Each point is reached from the start by the listed moves, each made once or not at all, plus a little noise. Is the number of moves made odd or even? Then give how often each move was made.

Moves:
(1): [ 11.9 -11.1]
(2): [10.8 14.4]
Start: [14.5  2.7]
Points:
[13.8  2.1] -> even (0, 0)
[26.5 -8.8] -> odd (1, 0)
[24.4 18.5] -> odd (0, 1)

Moves:
(1): [33.4  6.0  1.6  0.8  5.8 -5.8 -5.8  7.7 -9.8  1.3  1.5]
(2): [ -5.5  14.8  -6.3 -13.5   7.5 -12.0  -9.9  -4.4   4.4  -3.4  -9.0]
(3): [-0.1  6.5 30.1  1.6 -0.5 -3.0  4.7 -0.5 10.1 15.8 -3.8]
(4): [  8.9   3.9  -4.1  19.3   1.2   0.0   1.1 -14.3   3.9  -6.1 -14.1]
(5): [-0.9 -4.4  2.6  3.8 20.8 -3.5  0.4 -3.9 -1.1  3.0  9.8]
(6): [ 3.0 14.5 -7.6 -0.1 -2.3 17.2 -0.4 -4.5  6.4 -2.5 10.9]
(7): [-4.3  2.6  3.8 -5.0  5.9  0.1 16.3 -4.1 -6.1 -3.6 -5.6]
(8): [-6.9  3.3 -3.4  4.7  8.6  1.5  2.2 17.2 -0.6 -2.7 -8.3]
(9): [ 5.7 -2.7 -4.6 -7.0 -0.3 -3.6  6.8  2.1 20.7 -1.9  0.3]
Start: [-8.8 -3.7 -3.9 -0.2 -4.5 -5.4 25.7  7.1 -1.7 -8.3 -9.8]
Points:
[-5.8 12.1 21.6  6.0 12.9  5.4 28.2 -0.2 12.7  7.3  9.6] -> odd (0, 0, 1, 0, 1, 1, 0, 0, 0)
[ 24.5  14.5 -14.7 -20.2   7.6 -28.9  18.4  10.1  12.9 -14.4 -16.5] -> odd (1, 1, 0, 0, 0, 0, 0, 0, 1)
[-21.1   9.1  -9.8  -7.1  32.2 -18.9  19.5  13.7   3.3 -10.1 -18.5] -> odd (0, 1, 0, 0, 1, 0, 0, 1, 0)
[ -5.6   7.8  20.4  17.2  33.0 -12.6  56.0  -0.1  24.4  -6.7 -31.2] -> even (0, 0, 1, 1, 1, 0, 1, 1, 1)
[ 27.8  22.9   8.7   7.6  37.5 -33.8  23.9  10.1  26.2  -1.0 -32.9] -> odd (1, 1, 1, 1, 1, 0, 0, 1, 1)
[ 18.9   9.5  35.8   0.6  26.7 -16.8  42.8   8.1  -7.2  10.6  -6.7] -> even (1, 0, 1, 0, 1, 0, 1, 0, 0)
[ 11.5  24.6  19.8 -15.6  41.4 -31.8  41.7  22.9  15.3   2.3 -24.7] -> odd (1, 1, 1, 0, 1, 0, 1, 1, 1)

Moves:
(1): [ 11.3  -3.8  10.7 -11.5   3.3  -6.8  -7.9   8.9  -3.2  10.7  16.0  -1.9
 -17.1  10.0  16.3   4.3   1.7  -7.6  -7.4  -8.2  -4.1]
(2): [  9.8  12.4   1.7   6.6   6.0  -5.3 -13.9  -3.1   2.9 -13.3  -5.7  -2.1
   0.9  -5.4  -1.9  -0.2   6.4 -14.8 -17.6  -5.4  10.1]
(3): [-3.7 -4.8 16.4  6.3 -1.7 12.2 -2.6  1.0 -6.9  0.1 -0.9  4.8 13.9 -8.8
  9.4  0.4 13.7  3.5 -2.5  1.2 -4.5]
(4): [ -4.2  -0.7  -8.6  15.4 -19.7 -28.5 -11.5   9.8  -5.2  -9.3   9.3   3.6
  -3.9  -1.0   0.2  -7.7  -2.6  -8.0   9.8 -10.8 -11.6]
(5): [-13.7  -8.8   5.6   7.7  19.5  -1.2   3.9  -1.4  -4.5   2.5  -6.6  -9.5
  -4.1 -12.8   2.1   3.9  -0.2 -18.7   5.3   8.9  -5.8]
(6): [-1.6  2.3 -5.6  4.6  3.9 -0.8  5.7  7.2 -0.5  9.1  5.0 20.4 -3.7 -5.8
  1.3  1.1 -4.5  2.1 -9.1  1.5  0.2]
(7): [  4.8   5.4   8.0  13.1  -1.1   6.3  -2.8   0.0  -3.1   3.0  -4.1  -3.6
  -3.9  13.1 -11.3   4.3  -0.1  -0.4  -4.1  -3.8  -4.5]
(8): [  2.1  -1.6  -6.9  -2.1  -7.6   1.8   8.2  10.0   4.1   5.7 -11.4  -7.5
   4.6 -13.0   3.2  -2.1  -3.7   9.8 -18.0  -0.2   3.4]
(9): [  6.3  -1.7  -1.1  12.1  14.8  14.8   5.3 -11.7  14.9  14.7   1.8  -4.4
   3.7   2.5   3.3   0.7  -2.6  -0.4   9.4 -15.2  -8.3]
(10): [ -8.8  16.3  15.0  -3.5  -2.7  -2.4  -7.1   3.2  15.8  20.8  12.7  -5.9
  -2.1  -1.0 -19.3  -9.5   5.0  -1.2  11.0   1.7  13.0]
(11): [  0.0   5.1  14.6 -13.7   8.8  -3.4  17.3   5.4   5.1  -2.8  19.1  -2.2
   9.1  -5.8   3.7  10.4  12.7   0.9 -16.0  -3.9   5.7]
(12): [ -3.3   3.9  13.1   0.7   2.9  -9.1  11.5  -9.5   0.1   1.7  -5.7  19.4
 -10.3  -2.0   2.9  -3.5  11.0   9.7   3.4 -13.4  -1.9]
(13): [ 10.6   1.1  -7.9  -0.5  -2.2 -11.7  -7.0   1.1  -2.4  15.5   6.3  -8.1
   5.9  -0.7  -7.3  -1.2  17.2   4.8  -1.7   0.1   4.8]
(14): [ -7.5   1.8   1.2  11.4   2.1  -2.6   0.1   9.3   8.7 -10.2  -8.7   9.3
   2.1   7.0  -0.4   2.4   5.2  -0.4  -3.7   3.5  13.1]
(15): [-11.5   3.5  -1.9   3.9 -11.4   2.7  -3.6  -5.6   1.5   9.8   7.7   3.0
  -3.5   8.1  25.9 -17.0  -2.9   5.7  -4.2  16.3 -12.7]
(16): [ -9.9   1.7  -2.8   3.9  -5.8   5.0 -12.3   1.1   3.3   4.6   6.7  -4.4
  -5.3  -3.2   6.1  20.6  -3.3   7.9   1.3  -0.8   2.3]
(17): [ -3.5  -4.9   1.3   0.4 -11.3   9.4  -1.1  -6.3  -0.7  -3.1  -1.9   4.0
   1.5   1.8  -3.5   0.6  16.5 -16.9   6.0  -1.7   6.5]
(18): [  8.0  -0.5 -14.1   5.7   8.4  10.2   0.2   8.3  14.1   0.0   6.1  -2.1
  -6.0   3.6  -5.4  -1.7  26.8  17.7  -2.2 -20.7 -17.1]
(19): [ 7.8 10.0 -7.6 -4.6  0.0  4.0  8.3  7.1 -6.9  2.6 -8.0 -6.2  0.8 -3.7
 10.3 -5.4  0.3 -5.7 10.9 -8.0  1.2]
(20): [  2.7 -13.7  -3.2  -1.9  -4.3  -8.0   5.8   9.3  18.3   2.3   4.4   7.7
   9.4  -4.4   2.7  13.7   8.5 -12.0  15.7  17.5 -11.8]
Start: [ -9.2   8.7   5.9  -3.2   0.5 -12.9  -3.6  -7.9  -7.1 -13.9  -2.0   6.9
   5.4  -4.6  -6.6  16.3   0.8  -7.7 -17.2   5.7   0.4]
Points:
[-29.5  30.0  -2.3  16.3 -15.8 -34.1   4.7  32.4  21.7  17.2  23.7 -13.9
   9.2 -22.2   4.2 -11.8  74.5 -18.9 -18.9  -9.5  -0.5] -> odd (0, 0, 0, 1, 1, 0, 0, 1, 0, 1, 1, 0, 1, 1, 1, 0, 1, 1, 1, 0)
[-10.4  22.2  -0.3  11.7  -2.9 -73.4  21.8  22.8   4.4   9.7  11.7  25.0
  10.2 -51.8  36.2   7.2  42.8 -34.9 -37.9   7.2 -17.7] -> odd (0, 1, 0, 1, 1, 1, 0, 1, 0, 0, 1, 1, 1, 0, 1, 0, 0, 0, 1, 1)
[-15.2  30.4  47.8  26.6  34.6  -2.1   5.1  26.8   6.6  25.2   3.6  30.7
 -25.0  -4.8  -0.8  13.7  59.4  -7.6 -15.5 -31.8  -9.8] -> even (1, 0, 1, 0, 1, 1, 1, 0, 0, 1, 0, 1, 0, 1, 0, 0, 0, 1, 1, 0)
[  7.3   0.0  11.8  24.9   8.6 -31.9 -13.2  27.5  12.4   7.5  -9.9  15.6
   0.7 -16.0  -6.0  43.8  47.6 -62.4 -51.4  16.9  12.4] -> even (1, 1, 0, 0, 1, 1, 1, 1, 0, 0, 0, 0, 1, 1, 0, 0, 1, 0, 0, 1)
[-39.4  34.7  42.1  73.5  11.9 -23.0 -18.3   8.3  23.5  15.6 -10.8  26.9
  -3.0 -34.4 -10.2  26.9  25.4 -19.6 -33.3 -25.8   5.7] -> even (0, 1, 1, 1, 1, 1, 1, 1, 1, 1, 0, 1, 0, 1, 0, 1, 0, 0, 0, 0)
[-13.1  15.3 -24.1  32.0 -19.7 -28.6  22.4  27.8  46.8  27.6  27.7  40.2
   9.4 -21.1  36.2  28.0  79.2   6.3 -16.0 -29.6 -26.3] -> even (0, 0, 0, 1, 0, 1, 0, 1, 1, 0, 1, 1, 1, 1, 1, 1, 1, 1, 1, 1)
